Each row of a before or after table is a point. The points were changed in one or more steps. Then noise was added and the rows were shuffled. The steps act on columns, c1 being the first. Write out the steps. A step turns or swaps two columns, mirrors them in a line or flattens them onto one, adds a multiple of one to another, or multiplies or shifts one. Angles are multiples of 10 degrees, from the lower column toward the higher: turns from -170 to 170, lines from 10 to 170 but not 90. Use the fewest steps. Two steps may share a column if one is a turn and the other turns, adds or multiplies; they go together, in the order done. Otherwise the lowest column goes first.
(in the rows, 128 means zero)

Before (14 x 2):
[[155 131]
 [156 105]
 [ 91  56]
 [129 135]
 [139 148]
 [189 113]
 [154  75]
 [172 129]
 [ 52 158]
 [114 109]
 [211  66]
 [148  58]
 [ 86  80]
 [160  99]]
After, 14 rows:
[[103 204]
 [134 134]
 [158  95]
 [136  24]
 [156  71]
 [ 51 108]
 [131  90]
 [ 66 128]
 [103  71]
 [147 111]
 [ 87  67]
 [152 130]
 [104 126]
 [126  84]]
Steps: turn c1 and c2 by -50 degrees

Before, 12 rows:
[[139  93  87  85 214 127]
 [ 98 115 204 204  72 164]
 [220  41 100  61 115 199]
 [133 108 119 135 189  97]
 [170  68 152 150 120 192]
 [143 109 180 161 145 108]
 [105 132 123 178 146  74]
 [144 104 202 152 102 119]
 [111 155 154 205 157 101]
 [ 60 154 154 182 102  84]
 [107 124 162 121 169 130]
 [128 199 133 139 168 100]]
After (12 x 6):
[[185 156 156 183 175  79]
 [141 202 132 155  87 125]
 [146 110 118 158  68 124]
 [133 117 203 109 192  47]
 [ 40  41  99  47 111 182]
 [102 105 206 142 150 102]
 [151 131 124 188 118  85]
 [117 107 181 152 107  97]
 [155 156 156 169 107  59]
 [150  95  82 118  44 175]
 [163 126 160 123 100 133]
 [ 89  64 147  72 123 100]]
Steps: turn c1 and c5 by -160 degrees; mirror c4 and c6 in the line at 140 degrees

Before:
[[139  87  93  60 121  61 173 160  78  77 111 130]
 [ 92 111 160  64 145 135 219 146  77 158 153 119]
 [172 147 134 187 144 136 111  63 122 168 102 201]
 [200 137 142 167 103 202 140  85 144 136  92 219]
 [ 88 190 155 147 116 145 151 104  96 114 180 139]
 [124 121  66  74 149 105 222 190  46 119 135 147]
 [144 122 114 121 112 165 104  72 113 144  96 249]
 [103 175 110 108 108 145 172  60 139 161 175 120]]
After (8 x 12):
[[ 86 204 155 149 145 137 153 104  66 114 137 139]
 [171 108 135 187 134 111 112  65 146 167 107 201]
 [103 142 111 109 146 149 173  59  99 163 167 118]
 [200 128 142 166 202 152 139  84 166 134 115 219]
 [ 93  80 161  65 137 112 219 145  76 156 105 119]
 [143 105 115 121 165 144 105  70 141 145  96 252]
 [125 130  66  74 105 109 221 190  70 119  70 145]
 [139 139  92  60  60 136 171 161 108  78  77 129]]
Steps: add -1 times c10 to c2; turn c5 and c6 by -90 degrees; turn c9 and c11 by 50 degrees

Before, 14 rows:
[[ 92  91 125 135  66 147 102  84 107 142 140 100 117 101 159 105  99 149
  149 107]
 [ 93 157 178 134 138 123 164  84 101 135 134  91 185 130 113 136 129 170
  110 151]
 [116  85 177 175 105 212  59 125 133 148 134 112 146 167 153 133 112  20
  159  97]
 [136 156  92 135 164 161 156 128  97 134 111 101 120 109 150 112 107 167
  126 109]
 [ 92  59 139 128 164 105 161  81  92 141 125  94 139 119 150  95 112 140
  128 111]
 [ 83 141  12 140 160 111 146 141 189  95 135 151 121 145 147 118 180 176
  242 130]
 [ 83 123 144 123 161 116 166  93  91 135 126  95 176 161  92  68  96   7
  102 140]
 [ 85 127 180 113 148 128 135  84  93  93 144 173 158 113 103  82 119 173
  147 120]
 [226 127 175 119  95 106 154 194  97 112 109 164 124 121  93 125 218 164
  114 130]
 [129 161 176 138 152 125 112  92 109 120 125 136 138 120 148 132 125 113
  100 170]
 [ 96 153 132 114 150 103 142 174 131 136 111 120 149 129 144  85 153 166
  103 144]
 [ 91 161 177 171 158 105 128  77 109 149 106 131 130 113  99  92 113 154
  106 104]
 [ 84 137 173 109 158 117 165 121 168 120 196 136 118 104  55 136 144 149
  107 104]
 [165  97 168 180  92 115 152 121  94 149 188 181 143 146 136 111 155 172
  108 122]]
After, 14 rows:
[[ 68 128 181 113 147 129 135  83 142 175 143 145 159 115 111  83 108 172
  147 120]
 [104 155 132 114 150 104 140 173 123 122 111 104 149 129 130  86 157 168
  103 144]
 [133  97 168 181  92 113 152 119  93 146 187 192 143 147 122 110 154 171
  108 122]
 [111  92 124 134  65 147 101  85 106 139 141  84 118 102 171 105 119 148
  148 107]
 [150 157  92 133 165 162 156 128 105 152 109 109 120 107 157 111 120 168
  126 110]
 [ 78 141  12 140 159 112 145 140 188  92 133 125 121 144 119 117 184 175
  242 131]
 [126 162 175 138 151 125 113  93 123 148 124 136 138 121 148 131 135 114
   99 170]
 [195 128 175 117  95 105 156 195 126 164 110 210 126 121  52 125 188 164
  114 130]
 [105 123 142 123 159 115 166  93 103 156 126  79 175 161 112  67  81   8
  102 141]
 [126  85 176 176 104 210  59 123 115 114 134 108 147 166 158 133 126  22
  159  97]
 [119 157 180 134 138 124 164  84 108 148 134  79 186 129 114 136 121 170
  109 152]
 [ 94 160 175 171 157 104 128  77 100 135 106 112 130 112 112  93 101 154
  105 104]
 [ 88 137 173 110 157 116 167 120 156  98 196 113 116 102  57 135 104 148
  107 104]
 [112  58 138 127 164 105 161  81  98 154 125  81 139 120 155  93 125 140
  127 110]]
Steps: turn c1 and c12 by 30 degrees; mirror c9 and c10 in the line at 150 degrees; turn c15 and c17 by 30 degrees

Before:
[[113 107  92 238 111  51 170 171  58 102 181 190  98  99 194 104 213 112
   93 124 186 115 171  89 153 113 132 124 136 128  98 155 106 160 117 109
  140 178 142 170 166 183 104 121  96   7 169  98 133 127 111 174 168 184
  142 105 155 159  68 112  76  57 139 169]
 [ 88  78 219 161 192  45  97  90 163 147  84 169 100 167 170 169  73 103
  168 202  90 100 125 181 123 180 148 167 135 172 163 178 135  45  81 179
  116 104 173 194 180 108 131  93 144  76  63 182 119 141  93  72  94 138
  165 134 137  68 114 105  69  94 150  64]
 [ 67  96 134 197 121  92 202 122  92 107 176 216 133 129 238 124 181 120
  122  93 156 104 199 112 123  90 106 149 144  58 104 128 111 131 163 161
  127 179 141 146 173 148 185 122 131  84 140 148 143 111 112 164 187 170
  134 165 146 170  72  99 109  70 105 121]
 [165 136 173 136 160 158 150 173 110 105 106  72 144 122  94 124 109 180
  152 150 102 164 189  93 170 198 167  69 130 203  82 201 109 151 135  89
   41 189  78 121  87 107 108 129 118 145  58 191 140  96 133  92 159 108
  163 153  46 147 158 104 156 161 105 116]
 [106  44 224 136 145  72 117 100 167 131  81 100 161 103 170 149  78 141
  150 217  52 112 119 174 160 194 163 129 206 185 161 190 147  81  79 130
   42  71 156 150  88 130 161 139 167 102  54 146 113 140 135  82  99 123
  127 116 118  76 123  72  81  66 164  96]
 [141 150 122 203 146 138 172 143  82 133 142  94 115 132 156 124 195 180
  161 162  69 205 169 109 169 157 150  51 104 114  92 162  53 171  98  82
  111 197 101 104 156 173 109 110  72 157 139 134 152 125 162 139 168  98
   90 118  85 121 152 129 178 143  44 132]
 [ 70  50 145 176 104  82 182 134 100  94 193 189  48 130 129 147 160  90
   86 116 158  88 181 167  85 156 105 148 175  99 163 144 123  88 155 133
  132 112 127 193  83 170 181 179 143 111 125  99 100 172  57 122 177 174
  138 209 130 146  49 137  93 101 143 165]
 [ 83  29 200 173 191  59  90  85 134 105  95 150 147 168 205 201 137  73
  104 162  77  77 113 176 109 106 154 130 129 181 161 124 177  81  70 119
   84  97 129 184 159 119 176 108 124  76  62 172 108 129  93 115  82 125
  118 170 145  71 114  82 114  97 133 103]
 [ 85  77 143 186  96  90 170 145  63  85 173 210  45 108 174 159 180  76
  143 106 160  80 220 144 113  72 128 162 118 120 152 105 102 123 130 161
  133 178 186 213 130 186 168 159 168  57 126  81 132 149 105 136 151 151
  123 132 201 149  54  84 113  28 145 194]
 [130 137 137 207 123 132 138 144  91 128 137 104 112  87  87  82 118 153
  193 153 103 130 130  99 175 160 131  78 123 140 101 207 112 151  72  54
   52 173 105 115 108 140  98 120  92 174  79 172 122 107 196  97 151 114
  143 120  51 158 122  67 176 173  76  69]
 [164 134 123 174 102 116 151 134  64 125 182 118 130  81 175 122 202 145
  146 104 120 122 172  85 171 160  92 122  99  94  94 165 147 182 111 116
  161 201 119 139 181 132  98 109  85  83 122 148 162 112 142 159 181  84
   78 133 134 164 180 112 129 144  99  85]
 [122  93 168 169 160 153  93 106 123 176 112  74 139 134  95 110  72 162
  134 184  53 155 117 174 157 168 176  90 145 220 123 229 105 111  85  91
   72  86 112 109  89 130  90 159 195 139  93 213 111 109 146  99 109  72
  197 123  86 119 185  82 156 122  90  74]]
After:
[[121  92 166 170 160 151  94 107 100 176 110  76 138 135 143 108  72 162
  136 184  54 154 118 176 159 170 175  89 146 220 121 229 103 110  85  91
   74  86 112 108  89 131  91 159 195 139  93 214  70 109 146  99 109  73
  197 123  87 119 183  82 158 120  91 125]
 [166 135 171 134 162 158 150 173  98 105 105  72 143 121 160 123 108 183
  123 148 100 166 191  94 171 198 165  68 131 203  82 199 109 151 134  89
   42 190  77 119  88 105 107 128 117 145  58 191 121  99 134  91 158 108
  163 151  47 147 159 102 155 165 104 112]
 [ 83  28 200 174 192  60  93  85 188 108  95 149 147 169  79 202 136  72
  103 162  77  78 115 177 109 104 154 132 130 182 162 123 178  83  69 119
   84  97 129 184 160 118 176 108 126  78  63 172  97 129  92 112  83 123
  117 169 145  73 115  78 113  99 131 142]
 [ 84  74 140 185  95  90 170 145 135  85 173 209  46 108 128 158 183  76
   47 107 158  81 221 143 113  72 128 163 119 121 155 103 102 121 130 160
  132 179 183 213 130 186 169 161 166  56 129  81 191 150 106 134 151 152
  124 132 201 150  54  85 110  27 145 150]
 [130 139 137 206 125 133 139 144  97 130 137 108 111  86 204  80 117 153
  108 152 103 131 131  99 177 161 129  78 124 138 103 208 112 152  71  54
   53 174 107 117 110 140  99 121  90 175  78 172  72 108 197  98 152 114
  143 120  51 158 122  68 179 171  77 111]
 [ 67  95 133 195 121  93 200 122 197 107 177 215 132 130  82 124 183 120
   47  93 154 105 198 113 124  90 105 148 145  57 102 126 109 133 164 161
  128 177 141 146 172 147 186 122 131  83 139 148 128 113 114 164 187 169
  133 165 146 170  71 101 108  70 106 110]
 [ 69  52 144 176 104  83 182 135 102  95 196 188  48 130  89 147 161  88
  112 117 157  88 180 169  84 154 107 145 174 100 163 145 125  89 154 134
  131 113 128 194  82 170 182 179 142 109 123  98 154 172  59 120 176 173
  139 209 130 146  48 137  92 100 144 167]
 [ 89  77 220 162 192  45  98  87 193 145  85 169  99 166 150 170  74 104
  133 203  91  99 125 182 123 181 148 167 132 169 163 175 134  45  79 180
  116 103 174 194 177 106 131  94 143  77  62 181  65 143  94  69  94 138
  165 135 138  70 114 104  69  96 150 115]
 [105  45 223 135 146  75 119  99 189 130  81  99 162 103 134 148  79 142
  138 217  52 111 116 174 160 195 163 128 206 185 160 194 149  79  79 131
   42  72 157 149  87 130 162 139 169 104  54 146  94 142 133  79 101 124
  128 115 119  77 123  69  78  65 165 129]
 [164 133 122 175 104 115 151 133 141 123 183 118 130  83 130 122 203 145
   51 105 120 121 172  85 172 162  92 122  98  94  92 167 147 182 111 116
  162 203 120 140 182 132  98 109  84  82 121 147  99 114 143 157 183  86
   77 133 136 165 180 111 131 143  97  80]
 [140 152 122 201 146 140 173 143 137 132 141  96 115 133 151 123 194 179
   71 162  68 205 168 109 166 158 151  49 104 115  92 163  52 173  99  82
  110 194 102 103 156 171 107 111  71 158 141 136 137 125 163 138 171  98
   90 122  83 122 153 130 179 145  44 109]
 [113 107  93 238 111  51 170 170 134 103 181 189  97  97  72 102 214 112
   41 125 186 116 171  88 150 114 131 123 134 129  98 153 104 159 117 108
  142 178 143 170 167 184 104 119  94   8 168  97 167 127 112 175 166 183
  142 107 153 161  66 114  76  60 139 137]]
Steps: turn c15 and c19 by -110 degrees; turn c9 and c19 by 60 degrees; turn c49 and c64 by -70 degrees

Before, 12 rows:
[[132 170  89  83 125  58  97 106 119 184 177  67 186 179 189  72 138 155
  109 155  36 115  52 127 148 135 158  91 151 117 176  64 110 144 183  89
  169 113 181 134  86  57 162 145 119 104  97  45 195  63 189 121  84 148
  103 139  17 180 121 129  93 102  89 145]
 [159 140 116 130 133 123 106  85 130 135 159  47 114 126 159 168 110 121
  120 165 114 131 135 155  90  81 153 144  28 125 116 157 154  89 103 161
  136 110  21 106 101  87  56 149  56 178  30 120 152 112 147  64 117 104
  149 149  55 104 169 115 162 165 130 123]
 [183 236 146 151 138  67  69  42  96 165 139  51 191 179 185  75 109 111
  190 140  45 119  63 147  86 119 123 125 110  62 158 131 103 127 188  77
  213 111 180 120  56  84 124 156 113  79  93  58 150  81 167  96 115 172
  164 181  61 134  92  81  99  86  87 129]
 [166  96  88 121  76 118 125  91  85 210 173  41 131 130 129 141  93 131
  123 183 119 180  94 136  81  82 118  85  87 112  98 149 125  89 135 135
  135 127  60 104 101 138  72 170  69 200  54 186  94  93  93  96 175 104
  169 164  53 140 168  93 154 160 115  92]
 [174  52 106 109  72 153  91 116 107 158 146  63 154  92 158 138 115 172
  133 151 116 145 162 166 117 104 116 110  28  99 131 167 113  92  89 161
  121 134   8 123 116 108  36 181  64 218  53 167 143 125 114  48 140 166
  179 124  91 171 132  95 105 119  81 116]
 [101  95 124 188 160 175 160 134  73 111  88 158  84  88 127 151 167  97
  138  91  88  98 113 134 135 183  91 179 176 124 137 138  86 116  50 105
  172 162 211 144  93 155 136  82 114  91 131 131  11 104 161  93 159 163
  110  37 162 104 211 150 140 113 115 123]
 [131 138 136 206 141 180 125 187  94 124  78 161  88  71 110 122 173 156
  122 106 104 108 102 163 122 133 107 176 148 108 129  96 119 185  42  82
  143 192 154 117 148 120 154  78 140  65 162 140  54 104 140 124 169 108
   82  51 166 103 180  83  97 149 121 101]
 [149 129 121 173 100 178 158 111 105 100 137 134 115  76 100 140 183 148
  117  75  31 119 120 147 111  88  95 121 160 137  92 148  70 190   7 109
  126 160 162 108  65 209 136  76 109 110 167 119  27 113 162 114 144 139
  128 106 139  91 160 121 159 138 151 128]
 [146  93 147  77  81  85  91 131 109 130 155  71 134 134 127  88  83 173
  173 153 102 162 142 158 100  84 119 132  41 140 111 164 107 122 110 147
  145  94  41 138 127  92  19 165 108 202  20 146 116 101 107 126 116 137
  145 135  44 122 204  95 162 136 101  84]
 [130 161 145 133 181  90  84 104 107 161 118 134 188 205 161  59 130 113
  144  98  44 137  66 112 162 107 182 136 137 126 189 133 159 166 180 114
  171 131 204  88 112 107 106 143 132 140  98  34 173  76 170 107 156 124
  154 120  56 148 105 112  78 143  73 112]
 [122 124 164 147 126 189 142 154  78 145  56 136  93  76 114 110 122 161
  135 101  69  95 116  86 145 160 124 159 178 144  76 139 103 117  62  94
  132 168 130  93  79 107 149 102  86  91 153 122  74 132 150 151 153 154
  148  82 170 141 188 109 138 159 145 156]
 [105 118 127 149 118 239 144  82  61 107  78 144  92  95 139 109 177 113
  137 106  42  98  99 111 103 164  83 180 173 166  53 119 114 168  39 116
  148 207 126 139 113 135 108 104  95  88 144 166  61  96 131 135 168 146
   70  49 186  70 161 145  96 140 127 111]]
After:
[[130 161 148 131 131  87  83 103 109 178 118 132 188 204 159  59 131 114
  145  92  44 134  70 111 161 109 179 139 137 125 187 134 166 168 181 113
  175 127 200  90 139 106 107 143 117 142  93  34 161  77 162 107 158 122
  153 123  55 150 102 104  77 142  72 109]
 [148 132 124 171 132 179 154 112 108  27 135 137 113  78 102 143 184 150
  119  78  31 119 121 146 115  84  98 120 164 137  96 151 163 191   7  60
  127 157 161 105 133 208 136  73 121 109 170 115 102 109  73 113 147 139
  128 105 138  90 160 125 165 142 150 129]
 [133 168  88  81 126  58  96 104 121 192 180  67 188 183 189  73 139 158
  111 154  38 120  52 124 146 138 154  92 156 116 176  64 194 142 187  79
  170 116 184 133 162  58 161 144 122 102  96  45 183  62 111 122  89 147
   99 138  20 185 124 131  95 101  89 148]
 [106 114 127 151 138 240 146  80  59  58  79 144  94  98 142 110 178 109
  134 107  43  96  98 112 110 163  84 177 173 165  52 119 135 168  39 112
  148 206 124 138 133 138 108 106 101  88 146 164 105  96 114 134 165 145
   72  52 185  69 160 144  96 141 128 114]
 [183 231 143 151 134  64  68  42  94 147 142  51 190 183 188  72 106 115
  193 138  42 122  61 154  84 118 128 128 112  61 160 131 166 123 189  45
  216 115 179 121 165  84 122 154 109  75  90  61 164  80 104 100 117 171
  168 183  63 134  92  82  96  83  87 128]
 [122 122 168 150 143 187 143 156  79  73  57 138  94  75 115 115 118 160
  132 102  67  92 115  94 146 159 122 162 181 144  76 140 149 119  65  70
  133 171 129  90 157 108 153 105  94  87 153 119 151 132 102 150 155 151
  148  83 172 145 190 112 138 159 140 154]
 [143  92 142  77 125  81  88 136 113 115 153  66 131 135 126  89  82 174
  173 154 105 160 137 163 100  87 118 128  44 145 112 163 107 124 114 132
  146  94  40 139 107  92  16 163 126 198  18 147 133 102 103 127 110 137
  146 136  47 125 206  91 161 135 102  83]
 [164  96  85 122 145 118 130  90  83  92 169  37 125 127 128 139  98 126
  120 184 119 181  93 134  80  82 118  87  88 112  97 150  91  94 137 103
  138 125  66 104 118 139  72 170  89 197  51 187 209  95 126  98 169 100
  169 163  54 143 168  92 153 158 111  94]
 [130 137 135 204 124 184 127 192  91  51  80 159  87  70 110 125 175 153
  127 109 103 105 106 166 119 137 106 178 150 106 128  97 141 183  40 144
  145 195 153 119 181 120 153  84 133  63 162 138 122 103 123 126 168 108
   87  55 164 108 181  86  99 145 122  98]
 [103  99 123 190 134 174 159 133  73  14  92 160  87  88 130 150 165  96
  140  93  89  99 115 137 135 188  89 184 174 129 137 137 161 122  46  90
  172 157 210 146 144 155 136  83 110  93 134 134 111 104  88  92 162 165
  112  37 158 103 209 150 140 108 115 121]
 [159 141 116 131 158 125 100  85 128 151 159  45 117 127 162 170 108 119
  119 164 113 131 139 157  90  81 152 144  22 123 116 157 148  89 103 105
  133 109  22 103  91  82  53 150  62 179  34 119 131 116 151  65 114 103
  145 148  53 105 169 114 163 161 133 125]
 [175  57 108 111 139 150  88 115 107 144 147  62 153  91 160 138 115 172
  133 149 119 145 158 165 115  99 117 106  25 100 131 169 112  92  87 121
  121 133   6 129  91 104  35 183  89 218  55 170 164 124 110  40 138 169
  178 119  92 169 131  92 106 120  83 118]]
Steps: flatten c5 and c45 onto the line at 110 degrees; swap c10 and c49; swap c33 and c51; turn c36 and c41 by -80 degrees

Before (9 x 64):
[[143 118 132 133  98  82  87 152 161 132 106 104 191 140 110 130 111 122
  139  74  80 117  94  89 135 123 131  84  83 127 132  74 119  92 156 103
  149 148 152 142 172 157  90  60 169 107 137 162  87 139 144  76  94 114
  119  88 138 100  99 110 159 100 120 117]
 [161 139 172 188  97 167 129 106 103 130 134 124 148 137  57 135 154 108
   89 139 159  77 118 122  84 138 176 113  88 152  92 117  88 107  91 125
   76 201  72 156 143  99 134 124 110  44 162 130 182 138 114 100 152 146
  116 127  98  85  97 171 179 108 153 147]
 [110 130 174 174  97 121  84 140 139 155  91 162 128 104 144 195  87 153
   87 157  62  80 170 161 156  87 121 147 138 143 142 169 146 180  76 170
  127 113 138 110 121 101 128 125  76  58 126 171  90 164  85 125 104 106
  122  98 140 165 132 100  83 100 211 108]
 [ 91 111  82 103 156 139 153 118  84 125 149 117  97 131 149 115 140 125
  156 118  71 153 130 116 160 164 101  74 151 160 116 169  70 144 111 171
  151 181 140 151 132 131 127 123 155 144 120 218 108 131 108 131 153  79
  106  88 123 115 164 158 126 107 145 131]
 [115 172 117 134 119 147 123 149 154 112  91 180 143 122 158 168  77  76
  114 153 142  97 139 162  96  79  98 134 179 180 126 118  99 185 107 101
  150 115  74 136 150 164  88 149 157  68 113 204 168 122 179 121 114 154
  128 180 177 133 157 148 110 145 181 139]
 [ 88 112  81 149 139 168 146 175 133 148 145 131 166 185  61 118 147 112
  111 112 115 121 108 166  95 102 123 129 127 190 163  86  82 154 143 116
  106 133 137 181 177 139 113 125  71 109 140 137 171 159 129 159 123 152
  121 182 119 126 176  75 142 158 155 172]
 [117 191 137 109 158 169 162 103 171 125 162  84 172  89 135 197 159 116
  141 106 157 139 109 139 137 150 160 111 126 104 131  95 115 144 162 103
   95 151  99 195 103 160 141  61  69  84  84 138 177 130 126 101 101  87
  187 186 150 153 155 129 175 139 183 175]
 [187 139 161 106  93 123 165 153 150 148  95 162 158 106 148 127 149 157
   86 116 132 169 127  88 146 132 145  76 153 129 134 116 162 182  79 169
  150 148 162 157 171  89 168 121 127  85 134 143 170 150 147  61  84 120
   96 184  75 111 101  92  93  92 118 175]
 [135 111 165 128 138 140 103 105 174 138 166  78 101 117 137 146 142 124
  145  71  98 157 117 168 165 163 178  88 107 123 142  91 145  97 153 108
   83 195 113 156 154 116 138 147 101 108 122 131 118 160 185 106  91  90
  196 153 140  76 182 122  89  64 113 144]]
After:
[[118 111 168 129 137 140 102 107 173 140 165  81  97 113 181 146 143 124
  144  75  96 157 118 170 161 163 176  87 111 122 141  92 145  96 151 107
  203 194 112 153 153 115 137 145 100 106 124 126 118 126 181 118  92  94
  197 153 138  79 183 119  89  68 112 145]
 [115 119 131 134  99  81  85 151 157 133 105 101 188 142 114 130 111 124
  135  74  79 114  93  86 136 123 133  80  83 126 129  73 118  89 156 103
   83 150 152 143 173 158  92  59 168 106 140 163  86 116 143  86  93 113
  117  89 138  99  97 111 162 105 120 118]
 [ 70 139 158 107  91 126 164 154 148 149  93 163 157 105  85 128 149 152
   83 115 131 170 125  88 146 131 143  74 154 123 136 116 162 180  82 169
  108 152 161 153 168  87 170 121 129  88 135 142 173 108 146  76  82 120
   95 183  73 111  99  94  95  91 115 173]
 [140 188 138 108 161 170 161 102 169 127 164  83 170  89 161 196 156 113
  140 105 160 141 109 141 138 148 161 111 123 105 131  95 115 141 165 106
  180 149  98 195 103 160 143  63  69  82  85 137 179 119 126 101 103  88
  189 185 151 153 154 127 174 142 182 175]
 [165 113  82 104 155 137 152 118  86 123 148 116  99 130  82 119 141 125
  155 119  71 154 127 112 159 166 105  72 150 159 115 166  71 140 111 169
  108 179 142 151 132 131 129 121 157 145 120 219 105 128 111 133 152  83
  109  88 124 117 163 157 124 106 146 130]
 [170 113  80 147 139 174 147 174 134 150 145 128 163 186 207 116 146 111
  108 115 113 122 108 168  96 106 125 131 129 192 162  86  85 154 144 114
  116 132 137 181 177 142 116 127  73 107 138 136 171 140 130 166 127 150
  120 179 116 124 176  76 144 161 155 170]
 [ 95 141 168 187  97 170 133 103 100 132 133 126 149 139 244 133 153 105
   91 139 159  75 120 124  83 138 176 113  89 151  91 118  86 104  91 125
  163 202  71 157 146 100 134 123 108  45 160 130 180 122 112 105 154 147
  116 132  99  88  98 172 179 110 151 144]
 [142 170 117 132 116 147 120 151 155 111  94 180 143 122  80 170  78  78
  115 153 143  97 139 161  95  79  97 136 177 178 123 116 100 181 106  98
  109 115  75 136 148 164  87 148 156  70 112 204 166 122 180 118 117 153
  130 180 180 134 159 148 112 145 181 140]
 [142 128 171 170  99 120  83 139 140 158  94 165 130 104 116 194  89 153
   91 156  63  82 171 162 153  89 120 146 138 146 146 168 144 180  73 171
  138 114 136 111 122  98 128 126  74  55 130 173  90 132  86 136 105 106
  122  97 137 160 134  98  80 100 214 109]]
Steps: multiply c1 by -1; multiply c37 by 2; turn c15 and c37 by 140 degrees; flatten c50 and c52 onto the line at 70 degrees
